Every row gives one point. A path goes straight from each point to the next, and from the last back to the first. The post is the endless flat space through its rows: a point in 2 columns, a line in 3, a plane in 4, and so on, so that a path can go around it. Count how often the path circles the post. Going back the other way cancels.

Post (2 x 3)
[[ 0.11 -0.31  0.14]
 [ 0.18  0.27 -0.11]]
Path (24 x 3)
[[ 0.54  0.24  0.04]
 [ 0.11 -0.41  0.35]
 [ 0.01  0.46 -0.24]
 [-0.13 -0.08  0.00]
 [ 0.07 -0.22  0.36]
 [-0.11  0.09  0.04]
 [ 0.00  0.09 -0.32]
 [ 0.45  0.31 -0.30]
 [ 0.35  0.53  0.14]
 [-0.15  0.03  0.11]
 [-0.03 -0.20  0.02]
 [ 0.02  0.07 -0.09]
 [ 0.01  1.01 -0.52]
 [ 0.05 -0.25 -0.10]
 [ 0.42  0.33 -0.16]
 [ 0.18 -0.07  0.14]
 [-0.10  0.81 -0.23]
 [-0.06  0.24 -0.28]
 [ 0.07  0.25 -0.06]
 [ 0.45  0.21  0.21]
 [ 0.39 -0.53  0.15]
 [-0.05  0.00 -0.38]
 [-0.04 -0.23 -0.04]
 [ 0.17  0.11 -0.14]]
Times around: 2

Post (3 x 4)
[[-0.11  0.32 -0.19  0.13]
 [ 0.12  0.07  0.08  0.08]
 [ 0.10 -0.44  0.23 -0.17]]
Path (28 x 4)
[[-0.16  0.22  0.07 -0.33]
 [ 0.48 -0.48  0.39 -0.36]
 [ 0.51 -0.53  0.05 -0.01]
 [ 0.02 -0.26  0.00  0.24]
 [-0.01 -0.46  0.13  0.07]
 [ 0.59  0.02  0.19  0.40]
 [ 0.50  0.12 -0.06  0.00]
 [-0.06  0.16  0.07 -0.36]
 [-0.04  0.16  0.37 -0.12]
 [-0.27  0.18 -0.01  0.22]
 [ 0.29  0.05  0.07  0.24]
 [ 0.04 -0.12 -0.10 -0.12]
 [ 0.61 -0.28  0.41 -0.36]
 [-0.08 -0.13  0.06 -0.33]
 [-0.02 -0.65 -0.05 -0.62]
 [-0.21  0.15 -0.47  0.09]
 [ 0.54 -0.10  0.06  0.07]
 [ 0.05  0.10  0.00 -0.39]
 [ 0.24  0.15  0.15 -0.31]
 [ 0.28  0.16 -0.14  0.06]
 [ 0.12  0.38 -0.36  0.54]
 [ 0.27  0.12  0.48  0.40]
 [ 0.10  0.29  0.21  0.14]
 [ 0.14 -0.64  0.35 -0.71]
 [ 0.11 -0.53  0.11 -0.26]
 [-0.04 -0.27 -0.19  0.08]
 [ 0.07  0.15  0.00  0.31]
 [-0.20 -0.26  0.24 -0.11]]
Times around: 1

Post (7 x 8)
[[ 0.39 -0.40 -0.23  0.00 -0.31 -0.15  0.05  0.34]
 [-0.34 -0.02  0.04  0.20  0.01  0.17 -0.01  0.05]
 [ 0.01  0.09 -0.06 -0.24  0.15  0.01 -0.11 -0.37]
 [ 0.00 -0.05 -0.03 -0.07 -0.25  0.34  0.36 -0.22]
 [-0.33  0.37  0.19 -0.19 -0.25 -0.05 -0.15 -0.01]
 [-0.15  0.02 -0.04 -0.14 -0.44 -0.28 -0.26  0.09]
 [-0.11 -0.24  0.04 -0.22  0.57  0.29 -0.33  0.02]]
Path (27 x 8)
[[ 0.46 -0.41 -0.45 -0.17 -0.07  0.19  0.33 -0.09]
 [-0.24  0.11 -0.12  0.00  0.15 -0.25 -0.05  0.19]
 [-0.04  0.11  0.13 -0.48 -0.50 -0.37 -0.22 -0.10]
 [ 0.41  0.10  0.20  0.25 -0.47 -0.38 -0.13  0.54]
 [ 0.20 -0.04 -0.21 -0.17  0.24  0.21 -0.19 -0.39]
 [-0.44  0.24  0.01  0.45  0.52  0.05 -0.29  0.00]
 [ 0.05  0.23  0.31 -0.26 -0.39  0.03 -0.13  0.35]
 [-0.26  0.22 -0.01 -0.28  0.19  0.08 -0.09 -1.02]
 [-0.37 -0.46 -0.10  0.61 -0.08  0.05  0.13  0.37]
 [-0.26  0.07 -0.06 -0.35  0.14 -0.20 -0.35 -0.14]
 [-0.03 -0.43 -0.08  0.17 -0.30 -0.28 -0.11  0.22]
 [-0.17  0.53  0.21 -0.25  0.13 -0.16 -0.35 -0.49]
 [ 0.05  0.30  0.02 -0.30 -0.01  0.08 -0.28 -0.41]
 [-0.50  0.14 -0.24  0.09  0.06  0.03 -0.22 -0.02]
 [-0.46  0.27  0.33 -0.17  0.46 -0.03 -0.51  0.46]
 [-0.73  0.43  0.45  0.05 -0.01  0.16 -0.05 -0.08]
 [-0.20 -0.17 -0.02  0.08 -0.52 -0.16 -0.32 -0.21]
 [-0.47 -0.01 -0.08 -0.15 -0.12  0.46 -0.19 -0.07]
 [-0.22  0.43 -0.04 -0.11 -0.29  0.04  0.21 -0.26]
 [-0.24 -0.07  0.10  0.20 -0.04  0.06  0.16  0.36]
 [-0.32 -0.02  0.30  0.39  0.03  0.39  0.15 -0.09]
 [ 0.26 -0.60 -0.31  0.11 -0.20 -0.01 -0.10 -0.11]
 [-0.07  0.22  0.04 -0.21 -0.10  0.31  0.14 -0.13]
 [-0.72  0.07  0.04 -0.07  0.43  0.39 -0.15  0.19]
 [-0.91 -0.11 -0.13  0.53  0.22 -0.11 -0.16 -0.59]
 [-0.48  0.10  0.43 -0.15 -0.16  0.48 -0.08 -0.09]
 [-0.26  0.00  0.00  0.65  0.15  0.59  0.25 -0.06]]
Times around: 4
